Every row gives one point. Two turns around zero, p and q, are shown by what they do to some points. Write where each new point lands after one turn and then the other. Backwards means that the second turn is done in reverse. Each puzzle has new turns, and all numbers are rounded.

Turn p:
[+0.00,+0.37] -> [+0.35,-0.13]
[+0.28,-0.15] -> [-0.24,-0.21]
[-0.29,-0.51] -> [-0.38,+0.45]
[+0.01,+0.29] -> [+0.27,-0.11]
Turn q:
[-0.60,+0.39] -> [-0.41,+0.59]
[+0.34,-0.02] -> [+0.31,-0.15]
[-0.11,-0.13] -> [-0.15,-0.08]
[+0.39,-0.08] -> [+0.33,-0.22]
[-0.03,-0.17] -> [-0.09,-0.15]
Where do these land?
p, then q: [+0.16,+0.33] -> [+0.13,-0.34]
q, then p backwards: [-0.10,-0.13] -> [+0.13,-0.10]
q, then p backwards: [+0.43,-0.12] -> [+0.13,+0.43]
q, then p: [-0.17,+0.38] -> [+0.39,-0.13]
p, then q: [-0.31,-0.46] -> [-0.13,+0.54]

Turn p:
[+0.16,-0.16,+0.12,+0.16] -> [-0.03,+0.29,+0.05,+0.05]
[+0.16,+0.15,-0.39,-0.57] -> [-0.02,-0.35,-0.63,-0.03]
[-0.20,-0.08,+0.53,+0.24] -> [-0.08,+0.23,+0.50,-0.28]
[+0.06,+0.32,+0.00,+0.53] -> [-0.25,-0.01,+0.38,+0.42]
[-0.18,-0.23,-0.26,-0.36] -> [+0.38,-0.16,-0.30,-0.16]
Turn q:
[+0.06,+0.17,+0.34,-0.27] -> [-0.31,-0.01,+0.26,-0.23]
[+0.11,-0.39,-0.66,-0.07] -> [+0.11,-0.01,-0.76,+0.13]
[-0.17,-0.16,+0.32,+0.06] -> [-0.09,+0.29,+0.23,+0.13]
[+0.22,+0.31,+0.21,+0.57] -> [+0.21,-0.40,+0.46,+0.32]
[-0.22,+0.07,-0.20,-0.29] -> [+0.07,+0.13,-0.18,-0.35]
Where do these land?
p, then q: [+0.13,-0.06,+0.09,-0.84] -> [-0.02,+0.08,-0.73,-0.44]
p, then q: [-0.05,+0.46,+0.02,+0.21] -> [+0.07,+0.40,+0.19,+0.23]
q, then p backwards: [-0.37,-0.09,-0.06,+0.14] -> [+0.01,-0.39,-0.03,+0.12]
p, then q: [-0.11,+0.23,-0.06,+0.15] -> [-0.02,+0.18,+0.11,+0.22]
q, then p: [+0.40,+0.00,+0.34,+0.14] -> [+0.22,+0.19,+0.44,-0.14]
p, then q: [+0.00,-0.55,-0.34,+0.21] -> [+0.00,-0.66,+0.07,+0.16]
